Every row gives one point. Examples show where two turns around zero, p and q, send a point. Where does a point land after both, in the order given? Backwards means that the second turn is done in reverse. Each puzzle has new turns, and all numbers are rounded.

Turn p:
[15 46 26] => [37 41 -1]
[-50   2  10] => [-36  24  27]
[ 21 -42 -30] => [ -8 -52 -17]
[23 21 38] => [43 18 15]
[ -9 -27 -44] => [-36 -30 -23]
Turn q:
[40 15 25] => [37 31 12]
[-30  18  43] => [-14   1  54]
[  7 -45 -53] => [  2 -35 -60]
[-17  12 -15] => [-25   3  -5]
Where do these land?
q, then p: [ 25 -28 -18] => [  2 -28 -31]
q, then p: [23 42  2] => [ 15  42 -17]
p, then q: [27  5 20] => [30 14 -8]
p, then q: [-75 -19  -4] => [-48 -22  57]

Turn p:
[ 34 -21  26   6] => [ 1 11 30 36]
[ 15  -3  19 -54] => [  7   0  54 -24]
[-13 -32 -22  -8] => [ -7 -41   0   2]
[  9  16 -47  78] => [ 28   3 -78  41]
[-32 -22  10 -19] => [-34 -21  12 -16]
[-13  62  14  -2] => [  5  49 -18 -39]
Turn q:
[-26 -37  -6   5] => [-14 -11 -24 -35]
[-29 -20 -37  -3] => [ -1  20 -37 -29]
[ 28  77  43 -66] => [41 34 97 26]
[-10 -17  15  30] => [-31 -22  -9  -2]
[ 10  35 -10   4] => [ 4 23  6 29]
[ 52  -9 -11   1] => [ 36 -25 -12  28]
[-24 -28   7  31] => [-36 -19 -21 -16]
Where do these land?
p, then q: [-37  16  32   4] => [-10  44  12 -21]
p, then q: [-23 -11  15 -27] => [ -6   0  20 -34]
q, then p: [ 43  -4 -32 -41] => [53 14 19 35]
q, then p: [  2  48 -11  35] => [-13  25 -54   5]
q, then p: [ 60  35 -18  -4] => [ 22  30 -21  58]
p, then q: [ -1 -71  20  27] => [-68 -23 -28 -15]
p, then q: [-44 -13  -6   6] => [ -3  15 -21 -39]

Turn p:
[  2  25   2  26 -10 -17  29  11] => [ -3  15  26  23 -14 -20  23  -6]
[ 27   4  16 -24 -15  -3  19  -7] => [ 34  -9  10 -18 -17  -9  12   7]
[  1   1 -53 -40 -12 -20  12  -9] => [  9  22 -35 -38  16 -24  32 -12]
[ 16 -19 -33  33  15  20   6  10] => [ -8 -25 -19  37  28  -7  14 -12]
[-56  19  21  44 -15  70  30   8] => [-61 -19  25  35 -25  52  41  30]
[ 20 -10  18  19 -13 -20 -16 -51] => [  4 -25   6 -13 -32  -9 -27 -43]
[-10  14  20 -55  58  -6 -55  12] => [ 33  47 -16 -18  26  47 -57  17]
[  8   6   3 -31  -2  -7 -57  16] => [ 15  22 -34 -11  -5  -2 -45  24]
[ -9 -40   6  29  -5 -16  32   9] => [-23 -27  37   2  24 -26   8  -6]
Turn q:
[ -7  -4 -57  -2 -24  -1   5 -29] => [ 21   4 -44 -21  11 -33 -25 -10]
[ -1  -9  -7  18  33 -43  16  -2] => [-14 -10  18  34  16 -36  -5 -17]
[-15  34  16 -23  42   1  -3 -24] => [-41  39  11  -5  17   9  12 -26]
[-21  11  18 -19  13  -7 -17 -13] => [-32  15  14 -19  -6   0   4 -10]
[ 19  19  62  20 -13  32  65  97] => [ 10 -27   2  65  -7  55  84  68]
[-34  -2 -11  12   4 -10 -12 -14] => [-20  13  -6  -2 -15 -26 -20   1]
[  2  17 -23  -6  15 -44 -10  44] => [ -9  -9  29   1  41 -35   5  34]
[ 34  -3 -15  19 -43   6 -22 -33] => [ 60   8  -2 -24 -20  -6 -17 -16]
[  8  13  18  30  -8  40 -26  -1] => [ 21  32   9   5 -28  32 -12  15]
[  8 -32 -31 -12  15   2   7   8] => [ -2 -29 -14   5  27   2 -27  -3]
[  6 -43  29 -37 -34  24  -4 -32] => [  3 -35 -16 -40 -36  36   0 -35]
Where do these land?
q, then p: [  6  11 -31  15 -22   0   9 -34] => [ 26  15 -24  -1  -9 -23   4 -31]
p, then q: [-19  58 -27 -19 -11  16  43  17] => [ 13  15 -42  32  18  -4  60  15]
p, then q: [-53 -24  35  -5 -19  23 -12  22] => [-46 -13  -1 -11 -17  24  -2  54]
q, then p: [ 18 -24 -25  61  33  -7 -11 -36] => [ -3  -3 -15  27 -42 -10 -56 -43]
q, then p: [ 22  -2 -49  -9  18 -22  48  22] => [  8  -1  10  26  60  -3 -10 -45]
q, then p: [  2  -6  14 -12  -9 -60 -19 -54] => [ 14   5  27 -65 -29  -7 -18 -31]
p, then q: [ -7 -11  58  -3   1  29 -22 -36] => [  8 -18  -6 -37 -35  49 -24  14]
q, then p: [ -2 -14   6 -34   2  18 -26  39] => [-4 -9 -5 -7 27 25 -7 48]
q, then p: [ 15 -12  19  27 -15  15  -2  10] => [  3 -29  -4  18 -18 -16   1  16]
q, then p backwards: [ 18  24   0 -19  23 -11  -7  50] => [-24 -23  10  -8  20  11  35  39]

Turn p:
[-12   7 -17  13  23  -1  -1  35   6   7  -8] => [ -2  22  17   8  33  -2 -17  12   5   7 -10]
[ -6 -20 -15 -13  18   9 -21  -2  20   3  -8] => [  2 -20  -8  -2  23 -17 -20   6  19  -6   7]
[-10 -15 -21  70 -41 -18  12 -18  16  17   4] => [  8  17  -4  62 -24 -14  31  15  19  41  22]
[ 54  -5  31 -26  10  -3   9   1  -2  10 -13] => [ 40 -15  -9  -8 -16   7 -22 -19 -31 -22 -22]
[ 12 -60  -6 -11  -5  17  22  -6 -88   4   6] => [-26 -33 -28   0   5   8  -3   3 -91  27  30]
[  4  20 -25  -7  23  12 -15  -5   8 -24   3] => [ -6   9  -1 -10  27  11  -7 -21  22 -18  17]
[ -9  -8  -6  -1  21 -30 -15 -17  -3   0  -3] => [  4   2   7 -11   7 -38   2 -11   0   1  16]
[ -4  20   5 -12  18  15   7  -5   9   8 -23] => [ -4  -3  -5  -2  17  -2   1 -16   8 -12 -33]
[-15  21 -20 -25  13  16  -6   6   4  11  26] => [ -8   8 -12 -36  23  15  -4   3  21  13  -4]
[-15  18  71  32  -3  -3  -4   9   7 -26  24] => [ -3 -11  73  -4 -40  20  19  -4   8   1 -12]
[ 12  16 -14 -27 -97  -8 -17 -13   0   9 -14] => [-23  23 -65   5 -73   3  -4  20  16 -16   2]
[-10   5  16   7  19  -6  29  14  23 -20   7] => [ 18   2  33   0  16   9  24  13   3 -15 -11]
Turn q:
[ 16  23  22 -33 -19  11   2  11   7 -18 -37] => [-14 -26  17 -12 -34  11 -32   9 -18  -4 -26]
[ 59  -8 -12  16  34  45 -39   6  17  -2 -16] => [ 37  13   5   0  19  54 -25  21  36 -27 -36]
[-36   2 -18  22  -4 -36  10  19 -10  16 -12] => [  2   8 -35   4  -3 -48  22  -6 -13   3  -7]
[-14 -21  36  -2  29  -7   5 -30 -10  20   6] => [-16   4  22   5  40 -16  -6  -6  14  38   3]
[-20  -8 -11  -1   6  23   6  -8 -23  46  19] => [ -4  12 -24  23  24  20  20  -9 -10  38   5]
[-20 -12 -10 -24 -29  -8 -28  24  21 -25   1] => [ -8 -31 -32 -20 -16  -2 -20 -14   1 -28  21]
[  2 -23 -15  -8  21  -7  31  -7 -36  16  15] => [ -4   4   6  -4  40   2  41   5 -23  15   2]
[ 22  23   6 -27 -47 -18 -28 -22  23 -28 -24] => [ 19 -31  26 -22 -48   2 -35 -34  -6 -16   1]
[  0 -10  23  45  17  18  16 -21 -40  -8   5] => [ -6  18  33  53  33 -11  11  11   0  -4  -3]
[-22  39 -16 -16  -9 -19 -12   3  29 -39   1] => [-19  16  -7 -30 -44 -11 -15 -22  -3 -30  13]
[ 10  -3 -17   9 -15   8  24   7  52 -11   6] => [ -2 -10  -3 -12 -38  11  27  12  38 -13   5]
[  2  -3  12  20  16 -10  12  18 -30  32  36] => [ 14  22  -9  15  28 -12  14  33 -15  26  22]
Where do these land?
p, then q: [ -2   5 -31  -5  17 -13 -17  41 -26 -16  14] => [-14  40 -11  -8   8  11 -39   4 -21   7  20]
q, then p: [-20  35  29 -15  45  57  14  -8   7   0  -9] => [-57   3  18   6   6  -7  -7   1  43  16 -50]
q, then p: [  8  -1  -3   6 -14  -7 -38  27  -2   2  44] => [ 16  14  -4 -19   6  35 -22  -5   9  11  41]
p, then q backwards: [ -1 -40 -21  12 -20   0  -6 -49  12   2 -26] => [-41 -28   4  32 -43  -8   2  17   2   6   7]
q, then p: [-47  37  32  -9  25   5  13  -7 -11  15   2] => [-34  30   7 -15  -7 -31   6  -6  19  39 -25]
q, then p backwards: [ 40   5   4 -22 -17 -40 -32  13 -12  -5  14] => [ 37 -31  12 -27  26 -26  -8  13  -3  -3  27]
q, then p: [  3 -40  15  38 -10   1  24 -26  11 -21 -28] => [ 32 -21  37  35  -7 -25  25  17   0 -19  -5]
q, then p: [ -6  30  -7 -24  24 -19 -15  23  11 -16  28] => [-22  22 -12 -51  -2  16  -8   2  13 -11   7]
p, then q: [-14   5  23 -39  31  17  13  13 -17  18  20] => [-23 -23  -3 -21  31  19 -15  -5 -21  18 -32]
q, then p: [ 36  -6 -15  29 -22 -17 -11 -15 -15  12  -9] => [ 37  -3  -2  23 -18  13  -7 -26 -26 -12   6]
q, then p: [ 10 -12 -16  18 -19   4  40 -27  15   3  -2] => [ 24 -14  -2  25 -11  10  36  16 -10  -2 -21]
p, then q: [  0 -27 -15  20 -59  14  19 -19   8 -17 -41] => [  7   4 -24  40 -14 -27  48   8  11 -45  11]
p, then q: [-8  9  4 -9 19 -3 -4 32 18 24 -8] => [  8   2  -6 -19  -1  -6 -33   7   3   1 -31]
